Every row gives one point. The ring and each string are closed loops that go straight from each point to the next, and from the last back to the first. Before rounding, they use only three directions, however many columns there are. How many times does the string pass through the ring? Passing back the other way cancels.
(in the rows, 128 means zero)

Ring (8 x 4)
[[176  98 109 118]
 [168 117 124 122]
 [167 130 152 145]
 [178 120 166 168]
 [186  83 162 185]
 [184  54 142 178]
 [184  45 120 159]
 [185  62 102 131]]
String (19 x 4)
[[203  72 121 152]
 [214  72 110 144]
 [200  82 118 144]
 [164  76 126 143]
 [157  61 107 128]
 [175  52  91 121]
 [210  48  84 128]
 [209  58 106 146]
 [192  82 129 153]
 [157  55 132 158]
 [168  35 141 182]
 [192  43 156 201]
 [219  74 155 194]
 [194  86 142 165]
 [175  77 145 167]
 [163  68 145 167]
 [183  77 138 162]
 [202  61 132 170]
 [213  55 120 163]]
Times through: 2
String (26 x 4)
[[189 105 151 164]
 [205 118 172 185]
 [196 113 182 196]
 [166  96 174 186]
 [155  84 150 161]
 [179  94 148 163]
 [207 113 161 176]
 [203 129 176 183]
 [172 139 186 178]
 [144 117 165 158]
 [170  97 141 151]
 [191 108 139 150]
 [189 141 141 135]
 [163 153 135 113]
 [137 124 129 113]
 [158  98 131 136]
 [182 101 130 141]
 [190 123 122 124]
 [188 133 121 117]
 [200 127 128 131]
 [176  98 135 145]
 [146 103 141 139]
 [148 144 157 137]
 [169 150 167 152]
 [147 124 169 160]
 [160  92 146 155]]
Times through: 3

Ring (9 x 8)
[[202 136 115 112 140 135 136  56]
 [196 131  89 109 127 153 111  56]
 [159 123  71 111 109 174  94  91]
 [121 114  73 113 103 172 107 132]
 [ 93 108  92 116 107 154 140 168]
 [ 85 112 126 122 120 134 173 182]
 [ 96 123 154 129 133 125 188 174]
 [132 138 173 132 148 119 190 137]
 [181 141 152 122 150 122 167  83]]
String (25 x 8)
[[ 66  87  74 107  98 141 155 200]
 [ 78 126 131 134 115 163 146 182]
 [114 137 141 135 125 161 142 144]
 [111 112 120 116 125 126 172 157]
 [ 79 103 144 117 132  98 217 199]
 [ 79 129 188 138 144 112 217 197]
 [117 152 173 146 137 159 153 142]
 [138 127 135 121 134 130 165 127]
 [153 118 147 111 150  88 209 123]
 [174 134 178 120 165  84 216 102]
 [199 133 164 112 166  82 207  75]
 [185 154 167 131 154 133 160  76]
 [153 148 146 134 135 158 136 103]
 [174 124 110 109 134 128 150  88]
 [235 111  73  84 139 105 145  28]
 [247 121  64  89 133 130 113   7]
 [188 151 112 126 127 180  93  58]
 [160 136 110 122 124 164 116  92]
 [170 115  72 102 117 148 118  85]
 [171 107  42  95 105 160  96  80]
 [145 123  61 114  99 192  75 100]
 [122 140 102 134 106 201  86 124]
 [130 119  95 116 114 157 127 127]
 [125  97  68 100 109 137 141 138]
 [ 86  81  50  97  95 140 142 178]]
Times through: 5

Ring (8 x 11)
[[178  54 168  51  97 115  97 100 163  94 137]
 [162  85 183  58  86 134 120 114 162  93 129]
 [123 152 166 104  93 150 176 142 127 110 113]
 [102 182 123 153 104 140 205 152  90 129 122]
 [105 172  87 175 117 117 201 144  71 139 136]
 [117 147  62 173 138  95 184 134  65 146 139]
 [140 109  62 142 156  81 156 120  80 143 133]
 [171  62 111  84 136  88 111 102 127 118 135]]
String (21 x 11)
[[158  80 107 116 107  93 124 105 116 117 160]
 [136 123 103 121 137 107 162 128 100 131 120]
 [153  92  69 105 188  79 145 119  92 144 102]
 [154  92 102  93 158  95 139 118 111 130 110]
 [155  92 123  90 131 106 134 116 123 119 123]
 [187  40 161  37 117 106  88  96 165  97 127]
 [206   9 206  11  67 117  54  79 203  70 156]
 [177  56 183  55  69 123  94  98 171  85 154]
 [147 108 149  90 104 125 143 122 133 109 126]
 [132 140 168  83 111 147 168 140 133 111  97]
 [119 165 191  85  93 168 185 151 138 105  93]
 [129 141 185 100  61 156 163 134 142  97 134]
 [131 133 144 118  89 132 162 130 120 112 137]
 [112 166 115 136 129 129 196 148  91 133 107]
 [ 75 228  96 181 135 144 249 174  57 150  94]
 [ 92 192  95 189  99 129 216 152  68 137 142]
 [122 140 101 160  95 113 172 128  91 126 158]
 [130 130 102 141 115 109 166 128  96 128 141]
 [114 156  72 161 149 104 192 141  69 147 120]
 [107 160   8 202 183  73 204 140  29 172 127]
 [138 109  45 160 155  73 157 117  69 148 146]]
Times through: 4

Ring (9 x 12)
[[105 108 135 160 113 106  41 112 183 106  97 136]
 [100 111 126 155 122 124  63  90 150 106 112 132]
 [103 135 134 124 148 122 113  87 101 105 137 132]
 [113 163 154  92 163 103 161 106  65 105 147 128]
 [123 177 174  78 154  84 183 132  58 106 136 119]
 [131 177 188  81 135  64 171 161  85 108 113 114]
 [131 166 189  95 127  50 131 175 132 107  99 124]
 [123 143 174 120 124  55  76 168 181 106  92 138]
 [113 120 152 146 116  80  44 140 196 106  92 141]]
String (26 x 12)
[[120 139 170 122 141  43  40 173 219 104  99 160]
 [116 114 157 156  97  75  33 152 213 107  73 134]
 [113 116 150 153  94  98  67 129 168 108  82 119]
 [114 132 153 132 122  92  87 128 148 106 104 129]
 [108 130 145 131 149  82  52 127 182 103 119 156]
 [112 138 151 123 140  89  90 125 144 105 118 139]
 [ 93 103 114 162 140 126  32  79 174 103 125 151]
 [ 92 101 110 165 125 147  59  63 139 105 122 132]
 [ 99 114 124 151 118 140  93  75 112 107 117 119]
 [109 133 144 130 125 113 110 105 112 107 115 121]
 [110 150 148 107 163  95 115 112 113 104 140 143]
 [103 156 137  96 193 105 125  90  91 102 169 155]
 [112 149 151 110 153  94 116 116 114 105 132 137]
 [112 136 150 128 120 107 114 114 114 107 110 118]
 [103 119 130 148 109 139 110  81  99 108 111 109]
 [ 95 110 114 155 126 150  86  62 111 106 126 124]
 [107 117 139 151  99 125  96  99 122 109  97 110]
 [110 135 147 127 138  97  89 117 140 105 119 137]
 [110 125 146 140 114 106  88 116 139 107 102 122]
 [104  95 131 178  83 122  40 105 179 108  78 118]
 [105  93 135 179  91 101   7 123 221 107  75 135]
 [113 114 149 157  87 103  69 126 164 109  78 114]
 [115 118 154 153  87  98  74 132 162 109  77 113]
 [120 130 167 135 122  51  35 170 221 105  86 150]
 [122 144 174 117 146  34  40 181 224 103 101 164]
 [120 145 167 116 141  58  73 158 179 104 107 148]]
Times through: 1
String (21 x 12)
[[123 152 176 108 149  40  66 176 196 104 107 157]
 [128 151 185 110 135  30  63 191 207 105  92 151]
 [130 152 188 110 132  25  61 197 212 105  89 151]
 [126 156 182 103 151  29  64 187 204 103 105 160]
 [118 147 165 113 141  69  91 148 156 105 112 142]
 [115 122 154 147  95  97  79 131 157 108  83 116]
 [110 106 144 165  89 103  46 124 184 108  77 122]
 [107 108 138 161  97 113  59 111 165 108  88 121]
 [ 92  77 108 197  89 146  13  74 188 107  88 126]
 [ 91  97 108 169 131 140  37  68 162 104 122 143]
 [ 96 105 117 163 113 147  77  69 124 107 114 120]
 [110 129 145 137 113 114 107 107 117 108 106 115]
 [100 114 123 153 111 147 102  71 101 108 114 112]
 [ 92 125 113 133 168 139  90  59 106 103 157 147]
 [101 135 132 123 165 110  88  92 127 103 145 150]
 [110 139 147 122 145  96  95 116 134 105 125 139]
 [107 118 139 150 107 117  84 104 137 108 100 119]
 [106 105 136 166  86 124  69 103 151 109  83 111]
 [105  94 133 178  89 109  20 116 205 107  77 129]
 [112 119 153 146 133  59   8 155 240 103  95 163]
 [119 142 166 119 142  55  60 161 192 104 106 153]]
Times through: 2

Ring (8 x 14)
[[178 123  89 134  81 122 110 133  99 150  96 126  84  83]
 [128 123 134 108  83  95  90 155 109 107 115 127  94  85]
 [ 83 133 148 118 101  88  93 171 154  71 174 105 133 106]
 [ 70 142 146 115 119 104 115 186 171  80 191  97 154 113]
 [ 87 155 116 111 147 154 168 200 179 138 187  92 171 115]
 [119 155  88 133 142 166 175 182 174 158 179  89 164 115]
 [181 143  45 183 111 159 155 131 156 167 157  89 135 112]
 [200 131  50 177  88 141 129 116 125 164 123 105 103  98]]
String (30 x 14)
[[165 131  90 123  99 139 132 150 111 163 106 122 101  86]
 [226 127  42 162  84 154 137 113  96 196  83 120  81  83]
 [242 129   7 229  75 145 126  79 132 170 130  92  99 106]
 [219 133  14 240  80 135 120  82 156 144 163  79 118 119]
 [170 136  60 192  94 128 121 120 157 128 167  88 128 114]
 [144 139  91 136 110 139 138 157 140 146 143 105 126 101]
 [152 140  86 128 115 152 151 161 133 166 130 110 123  96]
 [196 140  44 167 108 166 158 132 133 188 126 102 117 100]
 [229 135  13 217  88 155 140  94 139 177 137  90 111 108]
 [234 129  11 233  74 138 120  79 139 158 141  88 104 110]
 [175 132  62 195  85 118 109 112 150 120 160  91 118 112]
 [149 134  93 140 101 129 126 149 134 138 137 108 117  98]
 [162 127 109  87  99 141 133 165  84 178  72 141  84  71]
 [151 125 118  90  94 127 120 163  90 157  83 138  85  74]
 [139 116 154  44  84 110 101 177  55 153  43 164  59  54]
 [133 113 144 106  64  73  63 143  92  89 100 137  73  78]
 [129 125 116 152  79  86  81 135 139  81 155 106 111 103]
 [125 132 112 142  95 105 104 149 145 101 158 104 123 104]
 [ 94 133 150  85 108 109 113 186 128 110 135 122 119  91]
 [ 65 130 178  75 103  85  92 193 134  74 149 123 122  93]
 [ 64 128 169 120  88  59  64 167 157  31 186 104 130 109]
 [ 85 127 143 159  80  56  58 142 169  25 202  91 133 118]
 [113 132 119 148  93  94  95 149 155  81 173  99 129 110]
 [113 134 125 123 102 109 110 163 141 105 153 109 124 101]
 [108 133 136  96 106 115 117 177 127 119 133 120 117  91]
 [101 125 161  66  96 100 100 184 102 113 105 138  96  77]
 [119 114 166  58  77  87  80 172  72 114  71 154  68  64]
 [159 116 114 131  65  89  76 128  97 109 101 129  76  82]
 [175 122  80 179  69  98  85 109 126 108 136 106  96 100]
 [146 134  92 151  98 121 118 143 142 124 150 102 121 104]]
Times through: 5
String (27 x 14)
[[212 141  23 193 106 171 161 118 142 192 137  92 122 107]
 [228 133   8 241  80 141 125  80 151 154 156  81 114 116]
 [178 133  60 188  89 127 118 117 146 133 153  94 118 109]
 [164 133  74 173  92 122 116 127 145 127 153  97 119 107]
 [148 134 102 110 107 140 137 164 116 160 112 122 109  87]
 [178 123 103  84  92 143 132 158  69 190  53 148  70  64]
 [194 113 101 106  67 116  98 132  60 165  47 150  51  62]
 [174 117  95 152  64  95  80 116 103 115 108 122  78  87]
 [139 134  98 149  98 117 115 145 144 118 153 102 122 104]
 [125 133 123 103 105 123 123 170 122 133 125 121 113  90]
 [ 99 122 173  48  93  96  95 190  87 115  87 149  85  69]
 [101 119 154 121  73  62  58 149 127  55 146 118 101  95]
 [114 128 121 160  82  79  77 137 156  62 178  96 124 112]
 [127 136 104 149 101 113 113 149 153 107 165  98 130 108]
 [ 88 139 147  87 118 118 126 193 140 114 148 116 132  96]
 [ 56 142 166  78 126 109 122 207 156  91 171 110 148 103]
 [ 41 147 167  87 134 109 126 211 177  79 198  99 166 113]
 [ 68 148 129 152 122 103 116 174 203  63 231  75 175 131]
 [107 144 104 159 114 117 123 158 181  95 200  83 155 122]
 [ 98 147 121 107 132 141 150 190 159 133 167 102 151 106]
 [ 74 158 134  73 160 167 184 226 166 158 168 104 169 105]
 [ 87 158 124  75 160 175 191 222 160 172 158 106 165 102]
 [104 163  94 112 163 186 201 206 181 177 181  89 179 115]
 [143 157  54 180 138 170 177 156 194 157 202  71 173 128]
 [159 147  52 194 116 150 150 134 179 142 189  76 153 124]
 [140 141  91 139 114 141 142 159 147 144 151 102 132 104]
 [168 145  63 147 121 168 167 154 143 183 138 101 132 102]]
Times through: 5
